Each wall is flat, endless, passes through zero and stands at right angles to its row. A trip goes straight from one point to another. List the walls that it crosses, first one first.

Walls:
(1): -37	33
(2): 36	13
(3): 38	6
(4): 31	-57
Trips:
-28	64 to 43	-8 -> 2, 3, 1, 4
-22	-21 to -38	-29 -> none
69	-34 to -38	-2 -> 2, 3, 1, 4
58	-12 to 31	-24 -> none
89	36 to 11	-47 -> 2
-47	-23 to 10	15 -> 2, 3
-64	-15 to -36	45 -> none
22	-17 to 24	3 -> none
-11	-40 to -58	1 -> 1, 4

Walls:
(1): 1	-24	13	-5	-35	28
(2): -2	-39	64	-4	-25	3
(3): 10	-53	-3	48	16	-40
(4): -12	35	-24	40	-19	-8
(5): 5	4	-8	-41	-41	-21
Trips:
-21	-14	2	24	14	5 to -17	27	-18	-23	13	-2 -> 2, 3, 5
21	-2	29	-27	15	49 to -6	4	16	-3	-12	-35 -> 5, 1, 3, 4
48	20	20	-7	-15	39 to 12	-70	-79	-24	19	35 -> 2, 3, 5
5	49	8	21	-13	2 to 53	13	-23	-6	-64	-7 -> 5, 1
-7	9	-29	-10	-8	-95 to 3	-40	10	-35	-71	-23 -> 2, 1, 4

Walls:
(1): -25	-13	-27	-14	61	-15	-3	-15	6
(2): 14	-1	-38	33	-9	-40	10	-3	9
(3): -8	-36	-16	6	3	-37	-25	-9	-13
(4): -37	-65	-21	-22	-8	26	-5	40	25
Trips:
65	33	17	-34	-3	68	21	26	-19 to 63	-61	13	15	-42	-52	1	-21	28 -> 2, 3
-70	9	50	10	-9	7	-15	40	-21 to -31	-15	-24	64	-25	23	4	-26	23 -> 3, 2
3	32	-11	-17	8	3	-36	-14	-36 to 17	1	43	-30	10	-43	42	5	-6 -> 3, 1
27	7	-53	3	-65	-28	6	-10	19 to -7	-66	-15	23	-16	91	6	9	23 -> 4, 3, 2
32	9	-13	26	20	40	20	-37	31 to -35	-28	1	-41	36	-32	12	-44	-48 -> 2, 3
-24	95	-20	29	46	43	44	-26	5 to 11	-10	-18	1	-41	-32	8	64	6 -> 2, 1, 4, 3
16	-14	-1	-14	-61	4	25	2	-64 to -21	4	45	-39	1	34	-19	-22	7 -> 3, 4

Walls:
(1): -31	-1	-14	-5	-23	-5	-29	-3	5	-4	30	-25
(2): 32	6	62	39	2	-21	6	-15	-9	16	12	2
(3): 18	0	-6	13	45	-3	-16	-12	53	8	-27	30
(4): -15	56	30	8	-11	8	16	-14	56	3	42	1
(5): -26	0	-51	23	-18	-5	2	44	-23	-6	20	39
Trips:
-22	5	-19	-74	35	8	3	-19	-43	14	-45	-15 to -10	-3	14	-25	52	39	-8	-30	10	1	18	19 -> 3, 4
-95	-35	-19	2	-5	0	0	41	-10	26	12	48 to 26	12	-32	21	33	3	-39	29	41	4	-13	-4 -> 3, 1
37	-4	-34	-37	7	35	-2	16	-8	-43	-2	-7 to 35	35	-23	15	22	16	-29	8	-7	-2	34	-17 -> 1, 3, 4, 2
25	-27	2	42	24	27	-24	-23	41	-22	50	0 to 12	46	-5	23	60	-46	-33	30	23	18	0	-2 -> 1, 5
-14	22	-6	-15	-49	38	12	37	1	-20	32	13 to -20	-17	27	10	-5	-33	45	13	10	-16	-14	-29 -> 2, 5, 1
